Rows are points. Any point is a mix of the corners, with weights that add up to 1. It lies inside the corners' shape when no weight is negative. Is each point inside? If not, which corners have a negative weight?

Corners:
(1): [0.19 0.29 0.79]
(2): [ 0.04  0.56 -0.90]
(3): [ 0.55  0.30 -0.21]
(4): [-0.28 -0.68 -1.00]
Points:
[0.14 0.26 0.10] => inside
[ 0.03 -0.25  0.15] => outside (2)
[ 0.19 -0.04  0.46] => outside (2)
[0.22 0.19 0.23] => inside
[0.17 0.29 0.49] => inside
[ 0.19 -0.04 -0.77] => outside (1)

Corners:
(1): [ 0.09 -0.63  0.21 -0.94 -0.68 -0.32  0.07 -0.17  0.59  0.09 -0.58 -0.78]
(2): [ 0.42 -0.66  0.26 -0.56 -0.20  0.69  0.03 -0.31  0.12  0.16  0.30 -0.49]
(3): [ 0.43 -0.06 -0.05 -1.11 -0.96 -0.15  0.53 -0.21  0.71 -0.04  0.79 -0.53]
(4): [ 0.07 -0.47  0.02  0.08 -0.56  0.06 -0.55  0.07  0.50  0.63  0.07 -0.35]
(5): [-0.22 -0.08  0.07  0.09 -0.10  0.30 -0.45  0.11  0.28 -0.05 -0.07  0.72]
(6): [ 0.61  0.33 -0.45  0.87 -0.50  0.36 -0.51  0.60 -0.96 -0.04 -0.14  0.63]
(7): [-0.18 -0.10  0.68  0.31  0.06  0.51  0.20  0.37  0.11  0.33 -0.39 -0.54]
(8): [ 0.49  0.09 -1.07 -0.23  0.15 -0.82 -0.34  0.13 -0.33 -0.71  1.07 -0.34]
(9): [ 0.44  0.27 -0.32  0.16  0.37  0.16 -0.19  0.36 -0.71  0.82 -0.09  0.90]
(10): [ 0.37  0.57  0.50  0.52  0.19  0.22 -0.71 -0.25 -0.76  0.65 -0.02  0.64]
(11): [-0.54 -0.53  0.16 -0.19 -0.59  0.18  0.19 -0.20 -0.08  0.44 -0.05 -0.32]
(12): [ 0.93 -0.10 -0.42  0.54  0.15 -0.85 -0.13  0.19 -0.54 -0.40  1.01  0.84]
(13): [ 0.60 -0.09 -0.69 -0.25 -0.01 -0.41  0.77 -0.39  0.64 -0.23  0.22 -0.44]
Points:
[ 0.83  0.41 -0.68  0.56  0.13 -0.50 -0.47  0.20 -0.56  0.03  0.72  0.92] => outside (1, 2, 7, 11)
[ 0.26 -0.19 -0.01 -0.25 -0.15  0.13  0.00 -0.05  0.01  0.00  0.22 -0.12] => outside (4)
[ 0.24 -0.14 -0.04 -0.26 -0.17 -0.03 -0.04 -0.10  0.11  0.17  0.15 -0.08] => outside (6)
[ 0.30 -0.09 -0.20 -0.03 -0.07 -0.16 -0.14  0.04 -0.10  0.04  0.10 -0.08] => outside (3)
[ 0.38 -0.04 -0.06  0.07 -0.24  0.00 -0.20  0.05 -0.20  0.11  0.11  0.16] => inside
[-0.36 -0.08  0.36 -0.24 -0.71  0.59  0.18  0.22  0.57  0.68 -0.74 -0.04] => outside (2, 8, 10, 12)
[ 0.18  0.00 -0.01  0.33  0.03 -0.06 -0.19  0.11 -0.18  0.17  0.01  0.20] => outside (2, 3)

Corners:
(1): [ 0.60  0.20 -0.26  0.60 -0.31  0.03  0.35 -0.51  0.01 -0.48 -0.77 -0.64
 -0.06 -0.04  0.87  0.48  0.42  0.40 -0.07  0.03]
(2): [ 0.29 -0.08 -0.41 -0.10 -0.59  0.92 -0.29  0.52  0.52 -0.28 -0.10 -0.47
  0.06  0.01  0.08  0.10  0.15 -0.51 -0.56  0.45]
(3): [ 0.02  0.13  0.08  0.33 -0.07 -0.23 -0.89 -0.62  0.23  0.24  0.53 -0.06
  0.88  0.46  0.21  0.35  0.39  0.50 -0.28 -0.71]
(4): [-0.10 -0.23  0.61  0.38 -0.06 -0.54 -0.75 -0.12 -0.42  0.97  0.17 -0.17
 -0.10 -0.92  0.45 -0.27 -0.41  0.79 -0.52 -0.08]
(5): [ 0.36 -0.69 -0.27 -0.27 -0.50  0.89 -0.33  0.04  0.37 -0.03 -0.92  0.16
  0.26  0.35 -0.09  0.16  0.07  0.03  0.45  0.61]
(6): [ 0.26  0.96 -1.08  0.26 -0.22 -0.40  0.43 -0.35  0.21 -0.28  0.14  0.15
 -0.42 -0.17  0.24  0.50  0.18  0.34 -0.06 -0.01]
(7): [ 1.10  0.06 -0.23  0.22  0.59  0.26  0.03 -0.21  0.70 -0.76 -0.73 -0.17
 -0.03 -0.63  0.28 -0.01  0.54 -0.84 -0.19  0.44]
(8): [ 0.47 -0.71 -0.54  0.05 -0.13  0.06  0.56  0.45 -0.29 -0.92 -0.69  0.27
 -0.84  0.65 -0.26  0.80  0.45 -0.64 -0.10  0.13]
(9): [-0.06  0.22  0.60 -0.17  0.30  0.25  0.21  0.13  0.21 -0.06 -0.38  0.38
 -0.07 -0.01  0.05  0.16  0.18  1.08 -0.47 -0.24]
(10): [ 0.50  0.28  0.20 -0.24 -0.53 -0.46  0.26 -0.33  0.29  0.20  0.11  0.24
 -0.21 -0.70  0.14 -0.07 -0.08  0.31 -0.89 -0.27]
(11): [ 0.63  0.00 -0.61 -0.55 -0.09  0.58  0.86  0.10 -0.23 -0.42 -0.37 -0.13
  0.55 -0.06 -0.51 -0.42 -0.67 -0.31  0.49  0.40]
(12): [-0.78 -0.20 -0.98 -0.84 -0.53  0.00  0.15 -0.91  0.04 -0.20 -0.14 -0.82
 -0.06 -0.46  0.73 -0.34 -0.25  0.77  0.42  0.53]
(13): [ 0.53 -0.08  0.19  0.40 -0.08  0.36 -0.03  0.48  0.52 -1.33 -0.19 -0.04
  0.10 -0.47 -0.56 -0.01  0.48 -0.67  0.55  0.32]
(14): [ 0.91  0.11  1.06 -0.10 -0.24 -0.80 -1.18  0.21  0.17  0.59  0.41 -0.82
 -0.39 -0.24 -0.08 -0.44  0.02  1.04 -0.74 -0.29]
(15): [-0.28 -0.01  0.50 -0.61 -0.43  0.26 -0.48 -0.71 -0.57  0.19  0.16  0.36
 -0.30 -0.37  1.25  0.10 -0.61  0.53  0.03  0.37]
(16): [ 0.24 -0.30 -0.13  0.12  0.10  0.30  0.31  0.26  0.04 -0.69 -0.28 -0.51
  0.11  0.14 -0.76  0.91  0.31 -0.51  0.48  0.55]
(17): [-0.08 -0.22  0.56 -0.42 -0.33 -0.49 -0.79 -0.15 -0.17  0.34  0.14 -0.23
 -0.04 -0.84  0.61  0.47 -1.10  1.16 -0.55 -0.22]
(18): [-0.25  0.70  0.50  0.28  0.16 -0.51 -0.87 -0.58  0.52  0.70  0.22  0.09
 -0.73 -0.28 -0.04 -0.02 -0.35 -0.12 -0.71 -0.44]
(19): [ 0.41 -0.86 -0.29  0.06  0.64  0.95  0.03 -0.26  0.69 -0.31  0.10 -0.14
 -0.72  0.27 -0.52  0.29  0.49 -0.01  0.27 -0.02]
(20): [-0.50 -0.06 -0.74 -0.92 -1.00  0.25 -0.72 -0.74 -1.68  0.29 -0.81 -0.78
 -0.41 -1.04  0.84 -0.05 -0.48  0.60  0.58  0.13]
(21): [-0.20 -0.29 -0.20 -0.46 -0.17  0.65  0.46  0.97  0.30 -0.38 -0.55 -0.30
 -0.05 -0.60  0.35  0.36 -0.14 -0.70  1.05  0.33]
Points:
[ 0.24 -0.08  0.07  0.10 -0.02  0.08 -0.12  0.01  0.32 -0.18 -0.10 -0.03
 -0.17 -0.12  0.08  0.26  0.16  0.12 -0.18  0.06] => outside (11, 20)
[ 0.11 -0.12 -0.04 -0.12 -0.25  0.11 -0.17 -0.03 -0.02 -0.04 -0.16 -0.21
 -0.19 -0.20  0.12  0.13 -0.05  0.23 -0.06  0.07] => outside (7)
[ 0.35  0.00  0.02  0.02 -0.14  0.14 -0.17  0.01  0.10 -0.14 -0.23 -0.21
 -0.12 -0.22  0.10  0.17  0.05  0.03 -0.10  0.07] => outside (12)
[ 0.09 -0.04  0.00 -0.06 -0.16  0.08 -0.19 -0.07  0.06 -0.02 -0.22 -0.09
 -0.23 -0.26  0.20  0.16 -0.08  0.05 -0.01  0.08] => inside
[ 0.03  0.20 -0.24 -0.26 -0.43  0.02 -0.05 -0.18 -0.02 -0.17 -0.13 -0.14
 -0.06 -0.15  0.31  0.20 -0.16  0.29  0.01  0.12] => outside (4, 7, 19)
[-0.02 -0.01 -0.24 -0.19 -0.20  0.21 -0.05 -0.29  0.01 -0.14 -0.11 -0.10
 -0.20 -0.35  0.45  0.10 -0.10  0.16 -0.10  0.10] => outside (5, 14, 16)
[ 0.00  0.00 -0.16 -0.14 -0.18  0.18 -0.18 -0.29  0.03 -0.09 -0.17 -0.21
  0.04 -0.38  0.29  0.21 -0.13  0.24  0.06  0.10] => outside (8, 14)
[ 0.10 -0.15 -0.13 -0.12 -0.28  0.14 -0.15 -0.18  0.05 -0.10 -0.06 -0.24
 -0.15 -0.18  0.17  0.21 -0.07  0.22  0.02  0.10] => outside (7, 9)

Corners:
(1): [-0.74 -0.97 -0.28  0.81 -0.13  0.34  0.16 -0.16  0.79 -0.02  0.56 -0.41
  0.46  0.51 -0.57 -0.13  0.12 -0.13  0.05 -0.03]
(2): [ 0.46 -0.62  0.66 -0.29  0.20 -0.38 -0.06 -0.02 -0.63  0.38  0.61 -0.63
  0.10 -0.12 -0.38  0.15  0.37 -0.30 -0.29  0.16]
(3): [ 0.39  0.34  0.61  0.02  0.17  0.53 -0.85 -0.16  0.19  0.67 -0.94 -0.21
 -0.08  0.25  0.56  0.06 -0.05 -0.65 -0.53  0.68]
(4): [ 0.37 -1.01 -0.92 -0.55 -0.61  0.02  0.45  0.27  1.05 -0.41  0.73  0.17
  0.48  0.14 -0.08 -0.33 -0.15 -0.15 -0.37  0.19]
(5): [ 0.41  0.40  1.18 -0.07 -0.23  0.04 -0.19 -0.77 -0.76  0.11  0.45 -0.71
 -0.07 -1.01 -0.12  0.25 -0.35  0.27 -0.55 -0.65]
(6): [-0.25  1.07  0.14  0.16  0.23  0.19  0.02  0.19 -0.09 -0.41 -0.01 -0.02
  0.02 -0.09  0.71  0.65 -0.53 -0.29 -0.55  0.47]
(7): [-0.02 -0.10 -0.21  0.35 -0.08 -0.03  0.18  0.16  0.75 -0.44  0.91 -0.41
  0.40 -0.57 -0.20 -0.46  0.10  0.44 -0.04 -0.64]
(8): [ 0.22  0.10 -0.23 -0.01 -0.05 -0.19 -0.78 -0.46 -0.64  0.29 -0.26 -0.52
  0.23 -0.10  0.04  0.57 -0.13  0.35 -0.35 -0.04]
(9): [-0.01  0.03 -0.91  0.42 -0.11 -0.61  0.88 -0.21  0.56 -0.10  0.76  0.10
  0.06  0.73 -0.54 -0.37 -0.34  1.08 -0.41 -0.18]
(10): [ 0.09  0.38  0.42  0.07  0.39  0.38  0.51 -0.07 -0.07 -0.05 -0.29  0.36
 -0.42  0.05  0.21  0.08  0.22 -1.14 -0.36  0.23]
(11): [ 0.55  1.28 -0.19 -0.09  0.08  0.57 -0.48  0.83 -0.32 -0.08 -0.69 -0.21
  0.40 -0.27  0.27  0.14 -0.76 -0.34  0.07  0.22]
(12): [ 0.23  0.20  0.45  0.20 -0.20 -0.01  0.12  0.37 -0.02  0.03  1.03  0.00
 -0.89 -0.17 -0.19 -0.27  0.72  0.08 -0.68 -0.13]
(13): [-0.01 -0.80 -0.37  0.29 -0.04  0.10  1.02 -0.08  0.15 -0.38  0.47 -0.10
  0.43  0.25 -0.25 -0.46  0.38  0.56 -0.51  0.28]
(14): [ 0.47  0.57 -0.14 -0.61  0.43  0.66 -0.41  0.63 -0.02  0.30 -0.72 -0.02
  0.19  0.08  0.40  0.34 -0.72  0.30 -0.58 -0.25]
(15): [ 0.15  0.27 -0.61  0.04  0.41  0.86  0.05 -0.50  0.22  0.64  0.01  0.70
 -0.12 -0.03  0.69 -0.16 -0.48 -0.82  0.22  0.53]
(16): [ 0.31 -0.77 -0.10 -0.48 -0.03  0.04 -0.30 -0.20 -0.45 -0.03  0.28 -0.92
  0.22  0.03  0.40  0.09 -0.35 -0.07 -0.09 -0.16]
(17): [-0.25 -0.03  0.67 -0.53  0.11 -0.05 -0.65 -0.58 -0.54 -0.09  0.12  0.15
  0.15 -0.20 -0.50  0.35 -0.37  0.94  0.27 -0.16]
(18): [ 0.05 -0.36  0.19  0.25 -0.45  0.48  0.34 -0.14  0.91 -0.41  0.51 -0.43
  0.36 -0.41  0.06  0.52 -0.07 -0.13  0.21  0.04]
(19): [-0.13  0.33  1.33  0.22  0.08 -0.50 -0.13 -0.08 -0.88  0.23 -0.25  0.20
 -0.66 -0.31  0.18  0.80 -0.29 -0.16 -0.34  0.05]
(20): [-0.20  0.52  1.10 -1.03 -0.50 -0.14 -0.67  0.55 -0.51  0.01 -0.03 -0.26
  0.80  0.11  0.26  0.31 -0.24  0.14  0.19 -0.71]
(21): [-0.52 -1.17 -0.92  0.11 -0.18 -0.09  0.94 -0.12  1.12  0.30  0.89 -0.27
 -0.27 -0.46 -0.92 -0.15  0.13  0.54  0.12  0.83]
Points:
[-0.09 -0.15  0.12  0.01 -0.01 -0.25  0.04 -0.15 -0.46  0.03  0.55 -0.42
  0.11 -0.16 -0.21  0.07 -0.10  0.39 -0.09 -0.06] => outside (3, 4, 10, 14, 18)
[ 0.00  0.04  0.38 -0.04 -0.09  0.10 -0.02 -0.17  0.13  0.04  0.28 -0.10
 -0.09 -0.26  0.06  0.16 -0.24  0.01 -0.23 -0.11] => outside (2, 8, 11, 13)
[-0.01  0.06  0.08 -0.06 -0.04  0.13 -0.04 -0.07  0.07 -0.06  0.16 -0.09
  0.12 -0.07 -0.02  0.14 -0.23  0.17 -0.14 -0.03] => outside (2)
[ 0.10 -0.08  0.16 -0.10 -0.05  0.10  0.08  0.06  0.11  0.00  0.31 -0.14
  0.10 -0.08 -0.05  0.06 -0.09 -0.04 -0.17  0.05] => outside (8)
